Each wall is flat, endless, passes through zero and stands at right angles to its row. A trip goes straight from one point to another. List the walls that it crosses, first one first.
(in the rows, 128 means zero)

Walls:
(1): [168 125]
(2): [147 170]
(3): [ 94 139]
(4): [124 101]
(5): [ 82 157]
(6): [163 129]
(7): [158 139]
Trips:
[103 146] to [114 117] -> 2, 4
[166  81] to [144 104] -> none
[ 65 179] to [ 72 130] -> 2, 4
[61 77] to [118 172] -> 4, 2, 7

Walls:
(1): [ 80 160 158 172  83 139]
(2): [123 143 193 120  57  92]
(3): [182 143 138 127 125 100]
(4): [138 132 158 117  96  88]
(5): [140  92 130 142 153 126]
(6): [148 161 120 115 125 104]
Trips:
[155 129 143  95 127 115] to [119 113 179 168 119 110] -> 5, 1, 6
[159 151 133 117 162 109] to [136  91 115 190 112 221] -> 4, 6, 3, 1
[117 181 128 139 144 137] to [ 66 106 178 138  81 104] -> 2, 4, 6
[122 189 126  85 142 108] to [157  86 105 170 126 156] -> 2, 4, 5, 6, 3
[ 76 123 184  98  94 175] to [146  94 105 149 148 120] -> 4, 5, 2, 1, 3
[ 79 132 110 152  88 112] to [125  59 120 134  82 114] -> 5, 1

Walls:
(1): [150 136 163  90  95 174 144 111 152 178 133 192]
(2): [162 131 168 116 110 178 114 124 157 111 112 108]
(3): [140 147 166 112 157 158 111 107 137 106  99 151]
(4): [ 99 130 101 110 190 109 127 116 150 135 135 117]
(5): [155 143  95 108 130 162 148 113 117 113 140  87]
(6): [159 111 183 134  91  75 185 134 167 168  98 221]
(7): [149 197  73 169 122  97 127  89 133 135 105 149]
(8): [ 67  97 101 111 228 195 101  95 133 165  92 153]
(9): [125 146 129 174 163 125 120 195 112 145 153 147]
(10): [155 167  89 138 173 103 148 153 173  74 113 103]
(11): [117 125 170 178 113  91 135 129 102 145 102  47]
Trips:
[120  96 125 180 120  89 150 144 104 163 105 109] to [158 163  87 177 145 117 118 173  89 116 132 124] -> 10, 6, 5
[ 78 154 128 105 153 223 145 150 133 117 118 141] to [132 120 118 135 165 146 158  86 151 175  74  97] -> 10, 9, 7, 11, 6

Walls:
(1): [117  86  93 118 112 149 119 167 139 179 153 126 130  96 210 111  84 115
 100  92]
(2): [141 156 107 173 138 193 131 116 100 122 121 113 129  99 152  70 129 114
 111 124]
(3): [166 128 102 149 120  79 155 168 180 119 158 159 128 125 138 113  76 107
 103 100]
(4): [151 148 122 197 170 130  94 152 112 134 162 142 116  83 120 110  96 101
 149 141]
(5): [142 142 117 135  94 158 147 165 145 161 184 188 177 163  98 164  86 121
  81 146]
(6): [157 128 173 145 129 145 128 143  76 128 115 131 107 112 202  84 104 153
 142 163]
Trips:
[113 127 160 182 144  86 185 122 142 132 168 165  79 141 154 157 144 101
 135 125] to [144 171 133  93 131 122 143 141 140 148 128  91 151 120 132 147 139  94
  83 139] -> 6, 4, 1
[135 145 147  64 159 136 212 127  91 105 130 112 133 111 104  71 116 114
 170 163] to [ 99  68 153  70 123 125 105 125 134 182  90 127 132 104 182 132 180 150
 176 165] -> 2, 1

Walls:
(1): [123 185 135 138 118  89 117 149  97 120  73 144 127 111 115 110 143 119
 130 132 115 127 146 101 201 114  99 116 135 140 130 117 103 178 181 139
  92 164 116 149  94 140 147 162 120 116 139 182]
(2): [ 76 117 114 175 102 108 104 120  70  80 116 116 113 165 130 133 106 128
 147 103 139 116 133  59 137  93 116 139 119  73 146 122  98 161 111 122
 125  95 161 210 129 156 104 146  66 125 169 117]
(3): [145 116 123 125 107  82 189  98 129  91  70 148 142 138 183 143 181 151
  87  92 126 107 138 109 144 155  85  90 113 101 117 110  83 155 109 123
 111  43 137 123 120 136 100 117  24  77 137 163]
(4): [123 159 135  84 144 192 171 146 128 153 128 129 117 140 130 106 135 157
 153 123 129 105 177 109 120 138 131 135  91 113 135 113 114 152 142  85
 172 138 219 152 134 140 100 100 150  98 105 152]
(5): [170 134 151 115 135 188 139 126 117 160 192 139 132  87 174 123 181 129
  99  67  96 142  99 111  87 222  51 111 147 128 127 140 106 181 155 109
 156 127 147 113 126 107 148 165 131  96 138 109]
(6): [132 116 145 151  92 127 163 146 148 116 157  77 146 137  82  98  88 108
 114 149 113 137 118 164 188 103  96  31 138  58 112  73 147 158  71 154
 104 116  71 163 118  93 117  87 114 143 178 135]
(7): [167 137 127 111 141 122 144 179 136  87 111 207 143 116 161 115 159 187
 105 178 125 134  92 145 125 164 108 116  88 142 141 155 146 155 157 153
 163 162 147 160 107 108 158 143 112 133 121 171]
(8): [122 160 109 145 101  88 162 155 133 150 171 159 111 144 128 131 128 101
  99 163 110  46 169 177 155  96 123 109 129 163 163 120 130 112 158 157
 117  91  43 139 130 137 125 104 131  94 189 113]
(9): [150  98  99 115 151  90  86  72 111 114 184 130 100 151  50 197 155 116
 113 138 149 185  72 121 115 145 178 128 159 188 102 146 153 185 112 159
 161  60 168 169 166 110  64 136 161  75 183 113]
Trips:
[170 127  81 135 154 101  88 109 181 100 106 100 119 190 110 169 100  75
 145 103 149 124 131 169 178 127 124  89 149 141 112  84 100 161  85 144
 115 172 123 169 107 108  82 127 111 123 156  90] to [161 122  98  76  84 166 115 135 164  86 140  65 117 111 137 149  88  98
 135 130 104 116 100 186  89 127 164  90 139 129 184 104 112 136 100 101
 153  87 137 143 160 161 121 194  62 151  96 147] -> 1, 8, 5
[108 194 144 108 141 157 176 113 188 165 115 138 130 134 118 187 149  99
 161 130 149 121 102 168 126  92 144 107 171 137 101 161 131 107 144 136
 150 126  78 128 139 191 108 214  95  89 148  72] to [ 95  59 151 127 125 133 142 108 180  98 159  91 150 130 168 136 121 133
 171 146 107 114 159 116 101  82 114 149 114 131 140 135 194 121 137 106
 121 164  99 130 105  82  94  59  34 122 169 132] -> 5, 3, 6, 9, 2
[171  92  96  75  83 168  99 114 103  67 161 120 186 210 125 192  77 137
 141 156 174 155 157 143 146 165 115 116 120  71  59 105 130 158 160 140
 140 122 138 167 122 172 128 155 122 125 102 178] to [120 180 134 150 111 160 114 112  99 132 170 143 108 153  57  98 161 154
 157 106  54 101 184 177 176  83  83 153 136 119 174 102 164 133 143 118
 167 116  86 143 120 152 134 153  77 167 178 190] -> 1, 8, 9, 3, 7
